Each row of a before or after table is a point. The points were changed in one or more steps. Then noise was added and the rows were shuffled. The steps act on how far a point lies along the listed directions, d1 being the first. Write out the steps. A step turns or swaps two directions, mirrors them in a line or flattens them onto one, adds a multiple of one to another, or multiplies one. Angles are multiples of 10 degrees, from the lower direction toward the higher: turns from -170 to 170, lines from 10 to 170 but not 90. Use the fewest steps. Two steps may share a direction if one is a turn and the other turns, adds or multiplies; they go together, in the order done. Otherwise the lowest direction goes first.
In the rows, 128 means zero.

Directions:
(1): [178 105]
(2): [151 178]
Before:
[[159 151]
 [ 42 183]
 [126 140]
 [154 144]
 [122  34]
 [173 146]
 [166 156]
 [124 103]
 [104 177]
 [110 139]]
After (10 x 2):
[[168 130]
 [142  77]
 [157 133]
 [172 145]
 [122 108]
 [133 117]
 [ 97  31]
 [ 59 195]
 [176 132]
 [108 143]]
Steps: swap d1 and d2

Directions:
(1): [ 91 103 189 110]
(2): [ 67 122 100 168]
(3): [104 122  91  64]
(4): [108 201 144 120]
Before, 14 rows:
[[127 167 224 160]
 [126 190 173 188]
 [163  62 116 110]
 [115  71  70  78]
 [120  77  70 147]
 [138 155 115 149]
 [160 113 103 124]
 [184  77 174  75]
 [ 98  73 106  65]
 [ 96  54 147 141]
 [159  63 126 107]
 [120 167 126 114]
 [102 156 168 163]
 [155 125 128 150]]
After:
[[114  60 107 147]
 [142  57 161 102]
 [159 191 184 158]
 [ 65  64 130 181]
 [122  58  98 145]
 [145 159 185 127]
 [152 157 117 132]
 [172  88  91  98]
 [114 166 122 124]
 [118 169 215 169]
 [134 107  95 145]
 [109  73  67  80]
 [ 82  74  97  77]
 [146 125 123 159]]
Steps: mirror d2 and d3 in the line at 80 degrees

Directions:
(1): [168  97 106  91  86 106 168 191]
(2): [ 50 101  86 118 106 120  81 156]
Before, 13 rows:
[[137 124 128 113 125 124 146 148]
 [121 115 114 113 117 119 131 153]
 [128 123 127 123 119 131 128 133]
 [105 126 107 128 113 117 103 140]
 [114 108 109 115 106 121 122 150]
 [ 91 107 103 117 109 124 117 154]
 [ 90 126 123 133 144 131  99 114]
 [114 112 113 121 111 124 120 135]
 [165 113 119 108 103 115 162 161]
 [139 112 125 115 104 123 143 151]
 [102 127 125 126 128 126 112 127]
 [128 126 117 118 127 129 128 141]
 [112 112 114 111 116 124 122 145]]
After:
[[ 46 106  95 123 126 124  74 138]
 [130 114 125 119 107 125 136 145]
 [ 60  92  84 111  95 117  88 164]
 [  8  81  61 108  88 117  67 179]
 [182 128 136 119 118 122 169 140]
 [142 129 134 117 130 127 148 140]
 [ 45 105  75 120  97 111  68 161]
 [ 72  99  92 117 101 120  94 147]
 [ 65  99  92 107 106 121  93 157]
 [114 123 111 118 124 129 119 143]
 [120 122 124 123 118 131 123 134]
 [ 86 106  99 112 111 118 108 159]
 [ 66 113 104 120 116 121  91 143]]
Steps: multiply d1 by 0.7; multiply d2 by 3

Directions:
(1): [ 98 124 105  37 135 100  75 111 122]
(2): [ 93 147 140  87  65 170 177 157  90]
(3): [110  70  71 152  86  77 133 169 122]
Before:
[[146  98 124 244 112 124 170 165 119]
 [113 137 131 102 111 135 150 142  96]
 [135 105 116 224 106 135 184 140 123]
 [113 103  76 170 118 105 124 154 129]
 [120 128 117  60  66 151 117 121  82]
 [ 97 175 135  50 124 144  99 122 106]
 [ 87 163 142  91  72 173 184 139 111]
 [115  89  99 199  78 118 193 179  98]
 [151 180 172  66 170 190 113  73 130]]
After, 9 rows:
[[171 182 200 201 172 194 176  99 126]
 [154 126 119 164 189  91  93  84 185]
 [165 121 117 101 160 109  57  71 136]
 [146 130 130 132 168 115 107 112 125]
 [117 177 153 140 129 192 151 122 117]
 [113 121  85  92 153  73  61 116 134]
 [153 161 192 215 128 193 189 143 118]
 [147 153 166 210 129 186 195 115 123]
 [125  49  40 102 117  53  81 138 133]]
Steps: add -0.3 times d3 to d1; turn d2 and d3 by -160 degrees

Directions:
(1): [122 149 112  45  66 135  91 104  97 109 187 122]
(2): [ 96 134  57 120  80  98 140 156 120  89  48 136]
(3): [178  60 105 131 117  39 103 111 137 148 145 159]
(4): [106 126 161 143 139  68 148 172  48 109 153  73]
(5): [105 112 204 118 130 126  92 114  95  87  89 204]
Before:
[[ 95 163 138 157 125 151 151 155 133 150 138  91]
 [180  79 128 128 148 119 116 119 173 159 138 148]
 [124 146 164 116 121 189 110  87 132 141 155 163]
 [160 129  75 139 121 142 163 115 173 143 138  83]
 [138  86  82 122  76  80 107 143  83 130 125 126]
 [121 115  47  68  56 128 107  89 139  95  79 217]
 [107 107 117 125 101 150  94  87 143 117  84 217]
 [110 133 129 160 148 101 179 172 112 118 111  82]
 [160  75 108 170  93  67 110 113 127 156 155 128]
 [152 109 137  83  91 149  61  95 126 111  84 249]
 [115 137 167 150 149 122 156 135  97 138 106 107]
 [154 134 186 143 169 146 116 136 142 147 134 137]]
After, 12 rows:
[[150  90 127 113 125  70 126 151 101 125 148 106]
 [112 146 121 119 114 153 139 115 128 129  82 139]
 [ 90 168 109 150 108 165 147 149 150 142 119 104]
 [173  76 104 131 107 135  90 100 151 173 143 158]
 [119 147 136 124 115 105 126 170  94 105  90 121]
 [160 132 103 137 131 125 165 125 138 142 168  61]
 [115 100 206 145 153 123 102 104  79 134 173 163]
 [158  79  93 153  77  77 102 104 132 154 150 137]
 [ 94 136 161 151 126 116 140 147  63 115 126 121]
 [170  89 206 129 175 130 112  80 109 160 219 168]
 [156  92 230 127 157 102  80 126  55 124 158 184]
 [125 149  92 116 119 170 145 120 183 131 107 133]]
Steps: flatten d1 and d3 onto the line at 80 degrees; turn d2 and d4 by -140 degrees

Directions:
(1): [119 151 127 200 168 110 153  41 172 106 151 166 127 161]
(2): [145 100  31 108  86  96  84  85 120  82  90 144 118 133]
Before:
[[141 125  73 172 119  92 119  51 179  98 139 181 137 160]
 [ 96 148 233 192 185 161 211 151 152 174 191 125 129 134]
 [126 133  60 152 125 102 120  27 171  83 141 165 121 157]
 [130 167 249 183 190 161 175 160 130 182 185 121 143 131]
 [133 113  75 111  98  69 116  81 135  87 113 166 103 148]
 [110 163 208 203 221 141 174 101 144 130 183 149 157 125]
 [134 148 153 132 147 169 156 149 116 142 142 120 114 138]
 [155 114  94 117 115 116 132  60 141  83 113 151 142 156]
 [122 174 223 206 205 146 202 133 168 170 176 124 146 147]
 [127 158 148 100 135 126 124 183 123 130 125 112 128 112]
 [124 136 155 137 139 130 102 135 126 153 128 113 124 131]
 [143 122  63 176 123  89 119  71 147  76 125 167  94 164]]
After:
[[168  85  59  47  64 121  84 208  79 128  70  87 130 100]
 [152  81  57  56  92 118  66 171  62  92  85 115 143  81]
 [147 113  52 153 101  88 105  61 168  93 127 176 134 153]
 [137  67  82  45  55 138 103 220  68 136  95  90 114  90]
 [124 165 158 111 145 128 133 179 129 132 131 113 129 114]
 [122 137 119 154 136  75 148  60 159  98 143 177 107 161]
 [128 129 142 124 126 127  93 140 118 149 119 110 123 127]
 [167  94 111  49  72 140  77 223  56 148  97  90 129  92]
 [150 123 110 132 129 119 143  53 150  87 124 155 143 160]
 [144 122  65 178 126  90 122  71 148  76 127 169  95 167]
 [129 125  49 140 114 100 113  34 164  79 134 162 121 153]
 [141 130 121 100 120 165 134 164  99 134 122 112 112 129]]
Steps: swap d1 and d2
